Each row of a before or after table is a point. One or more steps were done to the points. Then noise was added and the rows were shuffled. The steps act on how far a point lies along the listed directions, d1 being the first. Write out the steps. A step turns or swaps two directions, mirrors them in a line or flattens them onto one, adds a multiple of one to another, or multiplies one. Angles are multiples of 10 degrees, from the lower direction toward the higher: turns from -170 to 170, lines from 10 to 170 but not 90. Use the fewest steps. Two steps may share a direction if one is a turn and the other turns, adds or multiplies; they go together, in the order done. Otherwise the lowest direction goes first.

Directions:
(1): 28 -28
(2): -28 -28
Before (8 x 2):
16 -3
53 14
-22 -20
-25 -17
-41 19
39 18
48 9
29 -10
After (8 x 2):
32 -32
-13 -28
-7 49
-8 14
4 42
-8 -28
-5 54
-19 25
Steps: mirror d1 and d2 in the line at 80 degrees

Directions:
(1): -41 -9 -24
(2): -17 43 13
Before (10 x 3):
10 -20 2
17 -56 -9
-32 38 14
-24 -7 0
-14 22 -4
0 10 0
30 20 31
-43 7 -3
-3 -3 0
39 80 51
After (10 x 3):
-12 14 14
-33 24 8
-2 -48 -17
17 -7 16
-18 5 -12
-48 1 -12
-3 -2 -7
45 9 35
3 -1 2
-36 -76 -62
Steps: swap d1 and d2

Directions:
(1): 39 -18 0 -39 33 -11
(2): 32 40 -13 7 6 41
(3): 30 -4 -35 2 -43 -25
(4): 12 16 49 -24 -34 -1
Before (9 x 6):
-23 -2 19 8 6 -13
-4 12 -9 10 -1 4
-10 24 29 21 -22 3
5 -16 7 -10 -39 -13
-6 3 35 -15 0 -5
-24 -7 -12 7 -2 -11
-18 -2 16 -24 -19 -9
-32 -19 12 8 -10 -5
85 -25 -20 -93 79 -15
After (9 x 6):
4 14 -10 4 4 8
6 4 15 -37 -2 1
-5 2 27 -18 9 -2
-121 -43 5 31 -53 -59
31 -10 14 -20 -36 -9
24 25 20 -2 2 11
14 -15 0 -21 23 8
10 -3 -18 -15 21 -5
6 -3 9 -8 29 -7
Steps: mirror d1 and d2 in the line at 120 degrees; add 0.5 times d3 to d4

Directions:
(1): -2 26 -15 7 -18 -16 52 43
(2): -11 21 -31 23 37 14 28 -41
(3): -49 -27 22 18 37 -1 6 28
(4): 29 -34 -46 26 11 14 -15 28
(5): 1 48 9 2 14 45 -26 28
Before (14 x 8):
-4 -43 -29 26 19 -25 19 -10
-11 -8 3 22 36 3 -33 -29
2 -22 31 -7 -16 -9 -6 26
12 16 6 20 1 24 -34 -34
-6 11 -5 0 -17 -3 1 25
11 -45 -25 17 1 -4 12 19
-6 -62 -20 33 32 -12 4 15
-14 -8 2 2 4 17 -38 -38
-4 -21 -25 44 42 1 41 25
-10 0 6 -10 -19 -5 -22 21
-15 -20 17 0 -14 -25 6 19
-9 -8 24 -7 30 10 -13 -53
13 -34 9 -22 1 -9 -41 -57
-16 -13 6 -2 -3 -12 23 37
After (14 x 8):
-5 -32 7 16 7 -24 -23 8
44 -74 -37 46 22 21 -30 93
-7 -30 3 -13 9 -25 -2 -65
33 10 6 -14 -29 -1 -3 -16
-38 -6 67 -29 3 -25 13 -40
-25 -16 5 2 -8 -10 -7 -25
18 4 0 -17 -22 4 -7 21
10 9 14 -16 -30 -13 -10 -13
27 -80 -41 33 17 -2 -35 34
-13 -2 6 32 7 0 5 -15
2 21 -16 2 -12 7 -3 10
61 -78 -77 41 10 26 -30 48
7 21 -14 -11 -24 -3 -9 -8
68 -107 -68 42 7 8 -52 67
Steps: flatten d1 and d5 onto the line at 50 degrees; turn d2 and d3 by 90 degrees; multiply d4 by 3

Directions:
(1): 37 -48 -19 23 -6 2 -46 9 -4
(2): -24 -17 22 -33 -39 1 -22 15 47
Before (14 x 9):
14 -38 6 -15 -15 7 -41 0 -8
35 -64 20 -8 -19 -15 -37 28 45
-43 78 1 -11 4 18 49 -37 -22
22 -47 -30 6 -27 -30 -25 -21 7
6 -14 6 -17 -14 15 -33 11 6
40 -11 -11 20 -8 13 -13 5 -15
-29 68 -23 -14 43 3 77 -30 -34
-21 43 4 14 42 3 43 -35 -36
-33 38 -13 12 23 4 60 0 -23
-1 53 -14 35 38 -4 57 -20 -54
-4 -60 24 -16 -30 -3 -61 30 45
35 -79 -10 -22 -36 14 -89 19 59
2 33 -29 17 29 14 60 4 -34
65 -28 -30 35 58 0 -28 -7 -32
After (14 x 9):
49 -32 -30 10 22 12 -40 -4 -2
-41 26 -8 -41 -7 3 32 -9 18
8 0 1 -9 4 16 -15 5 -13
-10 4 -14 -6 -8 19 29 20 6
37 -12 -9 18 -10 11 -15 5 -11
58 -44 -22 23 37 -1 -48 2 -10
30 -37 -33 13 -10 -33 -12 -29 -9
-31 10 16 -6 3 3 5 -17 3
-42 10 -3 -7 -10 6 32 9 12
45 -34 4 14 17 -20 2 12 5
-13 9 0 7 -15 -1 13 3 2
15 -25 1 -1 5 5 -26 -9 -32
9 -20 6 14 18 -8 -18 6 -10
-53 52 11 -29 -26 19 19 -25 10
Steps: flatten d1 and d2 onto the line at 160 degrees

Directions:
(1): 49 -28 -2 6 1 41 -25 0 2 4 -53
(2): 4 28 4 20 -29 10 66 20 20 -5 -33
(3): -2 5 -9 52 32 -27 5 -7 -24 53 -19
Before (14 x 11):
4 9 7 -13 2 6 6 -3 9 -15 -1
-7 14 -2 1 -11 6 30 11 7 -10 -6
12 -15 -5 6 8 11 -27 -8 -5 -1 -4
15 -3 2 -5 -3 13 0 -1 -1 -4 -9
1 -10 4 8 -1 2 -12 -3 -4 4 -10
-9 1 7 -12 -14 5 23 13 11 -22 4
-10 29 7 5 -18 -6 38 24 14 -10 -9
8 -7 1 13 18 -8 -25 -4 -5 12 0
5 0 -8 11 -11 11 1 4 1 7 -22
-17 7 -1 -8 -2 -3 5 3 2 -8 1
4 -10 5 -15 -3 6 0 6 8 -14 1
1 -10 -1 -36 -23 25 -22 2 9 -29 8
26 -28 4 -13 6 32 -55 -6 1 -6 -3
14 -4 1 3 -10 4 8 19 4 4 -17
After (14 x 11):
-16 32 1 -1 -28 3 61 21 18 -21 -5
15 -20 2 15 6 10 -24 -6 -8 13 -27
34 -8 1 9 -16 24 13 25 8 5 -47
37 -13 2 -9 -9 34 -8 0 4 -11 -30
80 -77 2 -37 9 85 -120 -13 3 -19 -40
16 -26 7 -88 -49 62 -46 6 29 -77 16
18 -20 -6 28 38 -11 -49 -12 -19 33 -12
27 -7 -9 25 -11 29 0 8 4 14 -55
4 11 11 -28 -11 15 10 2 18 -31 1
38 -37 -9 5 19 32 -59 -14 -12 5 -27
11 -15 8 -33 -15 20 -5 9 16 -34 2
-31 59 12 7 -40 -17 88 36 27 -22 0
-32 17 2 -15 -9 -13 16 5 7 -16 19
-21 15 13 -33 -39 8 45 22 28 -50 19
Steps: multiply d1 by 3; multiply d2 by 2; multiply d3 by 2.5

Directions:
(1): 27 -14 8 23 73 -10 -26 -13 -6 6 -37 0
(2): 25 25 -10 17 16 -19 39 35 -22 30 23 -47
(3): 14 46 1 -25 -16 -58 -38 12 -21 -10 -16 14
Before (14 x 12):
3 0 4 -4 17 1 -9 3 -15 16 0 -6
9 52 -10 -20 -15 -49 -8 21 -22 0 6 -12
28 29 -4 9 17 -30 11 26 -18 17 4 -27
10 1 -11 12 38 -9 -4 -12 -4 12 -24 -19
2 -22 13 9 72 -17 -47 -22 5 -30 -54 -3
19 30 4 -11 -4 -35 -40 14 1 15 4 3
22 -26 4 40 65 15 0 -3 -17 19 -20 -15
15 -48 0 41 71 13 -16 -33 26 19 -46 -3
-8 3 -11 -6 -12 -12 0 17 14 -2 -1 18
9 82 -15 -22 -46 -57 -3 50 -33 3 31 -14
29 57 -15 -11 -18 -72 -17 21 -26 18 -14 -14
11 -31 26 32 60 25 24 -3 -2 15 -9 -3
17 61 -7 -36 -41 -54 -13 29 -13 13 7 -24
24 -33 2 32 49 7 -22 -28 2 20 -26 1
After (14 x 12):
-6 64 -25 -8 -64 -10 63 59 -18 21 74 -44
27 -6 -1 14 52 -40 -58 -29 8 6 -65 16
0 44 -19 -28 -63 -16 39 40 -3 24 42 -43
29 40 -12 6 0 -39 33 42 -23 30 23 -48
-3 13 12 -24 23 -52 -74 -17 0 -47 -52 18
15 59 -26 -14 -62 -52 28 33 -22 26 23 -34
-12 -6 -13 -6 -12 -1 7 12 21 -3 2 18
-3 45 -19 -15 -43 -24 31 31 -17 8 33 -31
36 13 -1 24 56 -31 -23 12 -37 16 -26 -14
12 25 -13 -2 20 -31 -11 -2 -16 13 -20 -21
4 29 -1 -17 -36 -22 -18 20 6 14 27 -1
32 0 2 10 28 -31 -50 -20 -14 10 -36 16
4 10 2 -11 8 -8 -10 11 -21 17 7 -4
27 1 27 23 68 -19 -5 5 -20 11 -26 3
Steps: turn d1 and d3 by 50 degrees; multiply d2 by 1.6

Directions:
(1): 2 26 17 57 -9 37 19 -3 -52 -6 16 24 30 -12
(2): 1 22 31 15 -2 3 -2 37 40 17 -9 -35 14 -65
(3): 56 7 -41 -27 -3 27 22 -14 2 -40 -16 -22 31 -18
(4): -23 3 22 -20 4 44 -30 7 -22 -1 4 -65 16 37
Before (8 x 14):
-10 27 12 46 -9 16 5 -16 -22 1 1 7 15 -15
24 17 0 32 -7 9 12 1 16 13 -2 29 4 -49
-7 -26 -49 -12 2 -22 9 -45 -10 -17 -4 45 -48 54
4 -5 -15 -19 8 24 30 -44 -28 -27 13 10 3 17
69 36 -61 -49 7 48 41 -27 51 -50 -29 -71 59 -41
43 5 -21 9 -17 11 13 2 12 -18 -3 14 1 -51
-27 -3 31 1 14 31 -29 17 11 6 4 -77 0 20
1 17 28 37 -5 10 20 12 -4 15 22 31 0 -16
After (8 x 14):
-40 8 18 29 -4 -14 -16 -15 -7 20 4 14 -18 14
-28 -7 27 -3 3 0 -10 5 -3 23 23 9 -25 40
-16 20 37 18 5 23 24 0 3 5 13 -12 12 -47
-6 24 16 -2 -2 36 -11 26 40 -1 -19 -82 8 -42
-1 1 3 16 -15 45 -14 -9 -49 -13 20 0 3 23
34 51 -33 64 -7 65 68 -54 -64 -40 18 42 65 -5
27 -19 -35 19 8 -43 29 -20 32 -10 -4 47 -30 -16
-17 -6 6 4 1 32 -24 -19 -31 14 13 6 -8 46
Steps: turn d1 and d3 by -70 degrees; turn d2 and d4 by -170 degrees
